Each row of a before or after table is a point. One or more steps were done to the points. Then noise was added and the rows were shuffled. The steps act on how far a point lies along the listed directions, d1 being the first. Name the steps. A step turns or swaps two directions, mirrors them in a line or flattens them onto one, adds a multiple of one to another, or multiplies one. Angles are multiples of 10 degrees, from the lower direction toward the higher: turns from -170 to 170, lines from 10 to 170 but not 90. Use the fewest steps. Two steps may share a direction if one is a turn and the other turns, adds or multiplies; they go together, in the order done. Otherwise the lowest direction goes first.

Directions:
(1): [-0.24  0.54]
(2): [-0.54 -0.24]
Before (10 x 2):
[[-0.42 -0.40]
 [-0.24  0.49]
 [ 0.40  0.46]
 [ 0.57  0.45]
 [-0.05 -0.10]
 [ 0.27 -0.46]
 [ 0.69 -0.19]
 [-0.70  0.00]
 [ 0.00  0.22]
 [-0.08 -0.57]]
After, 10 rows:
[[-0.01 -0.61]
 [ 0.33  0.44]
 [-0.14 -0.13]
 [-0.56 -0.20]
 [-0.04  0.58]
 [ 0.52  0.21]
 [ 0.12 -0.71]
 [-0.51  0.47]
 [ 0.67 -0.26]
 [ 0.04  0.10]]
Steps: swap d1 and d2

Directions:
(1): [-0.37  0.68 -0.01 -0.39  0.42 -0.33]
(2): [-0.32  0.06  0.37  0.42 -0.48 -0.62]
(3): [ 0.85  0.34  0.14 -0.23 -0.24 -0.29]
Before:
[[ 0.04 -0.07 -0.05 -0.14  0.23 -0.08]
 [ 1.21  1.01 -0.09 -0.84  0.14 -0.59]
 [ 0.08 -0.34 -0.45 -0.03  0.01  0.38]
 [-0.50 -0.09  0.14  0.53 -0.43 -0.95]
 [-0.21  0.05 -0.09 -0.09  0.02  0.04]
 [-0.19  0.25 -0.38 -0.87  0.45 -0.04]
 [ 0.38 -0.11  0.02 -0.21  0.05 -0.12]
 [-0.30  0.40 -0.02 -0.47  0.63  0.02]]
After:
[[ 1.46 -0.04  0.35  0.27 -1.11 -0.73]
 [-0.12 -0.16 -0.10 -0.05 -0.09  0.18]
 [-0.15  0.13 -0.53 -0.32  0.39  0.23]
 [ 0.12 -0.26 -0.09 -0.09  0.13  0.03]
 [ 0.30 -0.67 -0.08  0.09  0.03  0.60]
 [ 0.43 -0.84 -0.38 -0.33 -0.19  0.46]
 [-0.47 -0.18  0.09  0.52 -0.37 -0.84]
 [ 0.23 -0.02  0.11 -0.16 -0.01 -0.36]]
Steps: multiply d1 by -1; add 0.7 times d3 to d2

Directions:
(1): [-0.28 -0.67  0.04 -0.09 -0.58  0.50 -0.42  0.08  0.50]
(2): [-0.69  0.12  0.87  0.21 -0.03 -0.32 -0.06  0.40 -0.09]
(3): [-0.27 -0.81 -0.21  0.40  0.56 -0.20 -0.20 -0.21 -0.43]
(4): [ 0.06 -0.34  0.23 -0.70 -0.23  0.24  0.37  0.14 -0.80]
(5): [-0.33 -0.18 -0.58  0.17 -0.35 -0.37  0.73  0.49  0.15]
Before (10 x 9):
[[-0.62 -0.93  0.18 -0.26 -0.65  0.18  0.21  0.63 -0.31]
 [ 0.71  0.50 -0.25  0.04  0.31  0.12 -0.68 -0.45  0.21]
 [ 0.21  0.97  0.40  0.05 -0.57 -0.09 -0.05  0.21  0.50]
 [ 0.35 -0.11  0.05 -0.79 -0.46  0.81 -0.29 -0.07 -0.29]
 [ 0.10  0.31 -0.38  0.42  0.29 -0.52  0.29  0.00  0.11]
 [-0.01 -0.34 -0.30  0.13 -0.47  0.05 -0.09  0.30  0.79]
 [-0.11 -0.31  0.68 -0.52 -0.29  0.24 -0.52 -0.23 -0.12]
 [ 0.39 -0.09  0.54 -0.39 -0.13  0.29 -0.51 -0.30  0.44]
 [-0.39  0.10  0.55 -0.34 -0.06 -0.03  0.04  0.52  0.03]
 [-0.16  0.67  0.36  0.34 -0.42 -0.39  0.36  0.27  0.23]]
After:
[[ 0.04  0.40 -0.02  0.05 -0.92  0.15  0.16  0.17  0.66]
 [ 0.60 -0.26  0.11 -0.17  0.37  0.14 -0.41 -0.59  0.08]
 [-0.43 -0.20  0.44 -0.47 -0.38  0.22 -0.20  0.54  0.28]
 [ 0.90  0.13 -1.16 -0.15 -0.28  0.16  0.21 -0.09  0.70]
 [ 0.84  0.33 -0.48  0.21  0.77 -0.09 -0.56 -0.59 -0.18]
 [ 0.50  0.72 -0.14 -0.10 -0.73  0.29 -0.17 -0.04  0.70]
 [-0.60 -0.53  0.39 -0.41 -0.81  0.18  0.34  0.75 -0.20]
 [-0.18 -0.59  0.56 -0.39  0.01  0.16 -0.56 -0.35 -0.31]
 [-0.15  0.21  0.68 -0.45  0.05  0.17 -0.12  0.15 -0.82]
 [ 0.16  0.31 -0.36  0.31  0.04 -0.29  0.28  0.01  0.36]]
Steps: turn d1 and d2 by -70 degrees; add 1.5 times d4 to d2; add -0.7 times d5 to d3

Directions:
(1): [ 0.28 -0.53 -0.05 -0.20  0.49  0.11  0.84  0.09 -0.10  0.70  0.01  0.30
 -0.68 -0.02]
(2): [-0.28  0.08 -0.31  0.30 -0.51 -0.24 -0.24  0.69  0.20 -0.26  0.29  0.43
 -0.96  0.08]
Before (9 x 14):
[[-0.11 -0.32 -0.20 -0.02  0.07 -0.01 -0.10  0.30  0.08  0.37 -0.10 -0.01
  -0.55  0.09]
 [ 0.17  0.24  0.38 -0.30  0.38  0.25 -0.01 -0.89 -0.61 -0.06 -0.04 -0.75
   1.37 -0.12]
 [ 0.16 -0.63 -0.06 -0.12  0.07  0.03  0.50  0.38 -0.05  0.37  0.17  0.46
  -1.15  0.16]
 [-0.10  0.06  0.02  0.03 -0.14  0.20 -0.27 -0.02 -0.11 -0.22  0.02 -0.02
   0.45 -0.19]
 [ 0.16 -0.31  0.00 -0.30  0.20  0.07  0.53  0.33  0.04  0.39  0.05  0.69
  -0.79 -0.07]
 [ 0.14  0.24  0.44 -0.14  0.07  0.26  0.02 -0.77  0.03 -0.11 -0.16 -0.74
   1.30 -0.44]
 [-0.14  0.30  0.03  0.17 -0.05 -0.12  0.17  0.02  0.24 -0.20  0.11  0.08
   0.01  0.12]
 [-0.39  0.04 -0.12 -0.04 -0.06 -0.10  0.06  0.53  0.05 -0.07  0.08  0.37
  -0.71  0.14]
 [ 0.36 -0.53  0.26 -0.59  0.98  0.50  0.87 -0.99 -0.19  0.79 -0.46 -0.54
   1.51 -0.05]]
After:
[[-0.28 -0.04 -0.23  0.08 -0.20 -0.08 -0.50  0.34  0.15  0.01 -0.06 -0.11
  -0.30  0.13]
 [-0.09  0.32  0.10  0.09  0.01 -0.06  0.19 -0.13  0.21 -0.17  0.05 -0.02
   0.20  0.12]
 [ 0.32 -1.07 -0.25 -0.40  0.84  0.27  1.56  0.18 -0.03  1.26  0.04  0.46
  -0.76  0.07]
 [-0.22  0.19 -0.14  0.02 -0.45 -0.14 -0.26  0.60  0.23 -0.35  0.20  0.68
  -0.75 -0.02]
 [ 0.44 -0.42  0.33 -0.35  0.59  0.36  1.03 -0.52 -0.08  0.78 -0.11 -0.28
   0.27 -0.45]
 [ 0.06 -0.13  0.07 -0.10  0.14  0.33  0.06 -0.11 -0.17  0.06 -0.01  0.00
   0.46 -0.21]
 [-0.54  0.37 -0.01  0.02 -0.27 -0.12 -0.47  0.33  0.11 -0.49  0.02  0.08
  -0.01  0.16]
 [ 0.49 -0.46  0.20 -0.48  0.91  0.29  1.09 -0.51 -0.69  0.81  0.07 -0.18
   0.09 -0.14]
 [-0.26 -0.02 -0.13  0.21 -0.70 -0.21 -0.50  0.60  0.16 -0.51  0.29  0.33
  -0.88  0.21]]
Steps: turn d1 and d2 by 70 degrees
